Every row gives one point. Each copy is the shape, with its points in the same order, turned, moved and blurred by noise. Say if it was mirrored as well.
In the rows, zero is written as 128.

Shape:
[[132 127  93]
 [134 149  86]
 [147 165 240]
 [160 156 101]
 [131 134 179]
 [168 121 120]]
Copy 1:
[[154 145 106]
 [147 167 103]
 [ 24 133 194]
 [117 162  93]
 [ 88 123 166]
 [111 124  97]]
Copy 1 is: mirrored
Copy 2:
[[163 149 104]
 [171 169 103]
 [163  96 249]
 [190 155 121]
 [148 109 185]
 [184 116 119]]
Copy 2 is: only turned

Shape:
[[ 67 113  72 101 158 190]
 [121 108 170 105 111  93]
 [119 115  88 137 247 158]
 [151 166 152  91 198 151]
 [ 87 137 148 136 210 101]
 [122  48  91 124  66 136]
 [134  66 144 118  82 110]
 [141 107 152 142 109 191]
 [126 178 113 110 172  72]
 [119 210  90 169 166 137]
 [196  66 142 142  84 203]]
Copy 1:
[[ 60 152  93 126 112 197]
 [154 114 148 104 175 119]
 [ 14  93 114 187 103 151]
 [ 61 131 149 155 116  75]
 [ 71 108 133 193 177 129]
 [152  82 104  67 116 192]
 [157  82 135  76 133 156]
 [114 113 180  92  84 158]
 [121 110 101 199 158  87]
 [113 144 132 221  83 134]
 [125  80 178  55  43 154]]
Copy 1 is: mirrored
Copy 2, 11 rows:
[[ 60 148  99 172 107 217]
 [116 120 163 107 146 120]
 [111 130  19 191 119 177]
 [172 155  76 115 120 172]
 [132 165  76 180 171 144]
 [ 30  73 164 128  97 152]
 [ 82  72 178 112 120 112]
 [128  91 157 152  84 200]
 [111 183  78 133 118  84]
 [140 191  86 194  73 130]
 [113  27 169 126  59 179]]
Copy 2 is: only turned
Copy 3:
[[125 155 145  74 185 202]
 [146 105 168 131 139  80]
 [108 191 164 174 173 216]
 [146 218 180 148 131 125]
 [ 70 157 182 165 157 135]
 [193  56 109 102 157 151]
 [181  66 142 128 141 110]
 [180 127 168 110  91 161]
 [ 88 184 119 162 154  88]
 [ 74 203  96 128 101 154]
 [245  99 143 127  82 183]]
Copy 3 is: only turned
Copy 4, 11 rows:
[[101  47 175 104 114 191]
 [106 116 105 132 100  61]
 [117  46 170 107 220 164]
 [195  72 140  92 159 100]
 [ 95 103 154  82 189 104]
 [ 67  63 104 203  68 153]
 [ 90  81 100 191  88  95]
 [152 106 160 187 102 139]
 [122  92  73  62 164 113]
 [151 127 105  75 164 184]
 [163  61 136 248  98 144]]
Copy 4 is: only turned

Shape, 14 rows:
[[ 64 163 179  67 110 190  90  66 120]
 [164 239  56 119 122 111  85 118 107]
 [151 195 118 142 126 117  74 184 151]
 [132 121 149 157 111 145 142 116 157]
 [ 90 157 116 112  95 176  90 116  99]
 [ 39 164  75 142 121 113  69 117 143]
 [ 30 114 158  44  69 184  66  79 186]
 [ 57 155 191 158 125 106 180  90 153]
 [ 66 151 128 161 158 120 105 223 101]
 [ 86 192 145  94 117 141  85 112 104]
 [183  79 146  72  69 100 137 157 126]
 [134 166 107  52  94  92 181  84 109]
 [100 132 101  71  81 163 164  95 184]
 [218 142 142  39 154 160  81  92 114]]
Copy 1 (14 x 9):
[[132 114 165  55  86 103 133  76 193]
 [ 50 132   9 138 123  97 183 106 169]
 [ 52  96  64 159 145  99 137  82  96]
 [133 111 157 172 154 112 160 122 136]
 [ 94 117 126  93  87 123 189  93 153]
 [114  48  93 114 108  49 214  73 124]
 [164  68 186  34 138 115 159  19 170]
 [139 125 195 148 137  15 154 136 150]
 [ 64  66 127 145  85  81 159 146  49]
 [ 86 124 113  88  92  79 147  85 154]
 [136 178 131 118 193 170 159 114  74]
 [117 189 115  70 188  82 201 150 168]
 [131 103 153  90 195 126 192 104 185]
 [147 162  49  77 138 187  95 117 169]]
Copy 1 is: mirrored
Copy 2, 14 rows:
[[205 156 175 111  59 125 195 130 135]
 [191 196  91  76 126 161  55 137  55]
 [189 160 173 111 179 131  49 136  81]
 [164 128 143 166 118  88  90 162 147]
 [173 148 158 120  92 137 149 162  71]
 [135 187 182  96  88  75  99 113  40]
 [195  98 236  95  10 101 162 110 123]
 [180 179 140 205 105  50 139  88 151]
 [127 174 190 153 206 115 127 112  55]
 [202 177 157 104 107 134 151 112  92]
 [179  22 112 122 158 119 103 127 125]
 [180 112  56 128  80 138 119  76 109]
 [157 101 144 153  39 137  93 108 128]
 [192 119 110  39 126 191 122 167 179]]
Copy 2 is: mirrored
Copy 3 (14 x 9):
[[118  95 123  65 101 187 219 156 101]
 [115 205  90 188  55 129 183  75 103]
 [131 126  93 182  71 151 115  66 133]
 [161 108 151 152 141 131 131 145 126]
 [104 110 111 130  89 150 170 149  72]
 [ 52 100 145 162 123 152 179  76  76]
 [ 84  15 104  70 137 148 236 148 125]
 [126 113 226 129 137 186 156 145 158]
 [ 67 114 149 148  85 175  52  92  94]
 [103 125 128 111  66 173 186 116 104]
 [156  95 130 115  70  33 109 146 155]
 [100 178 158 115  82  79 193 161 163]
 [ 95 112 111 136 154 101 194 177 161]
 [193 172  58  57  84  96 169 112 121]]
Copy 3 is: only turned
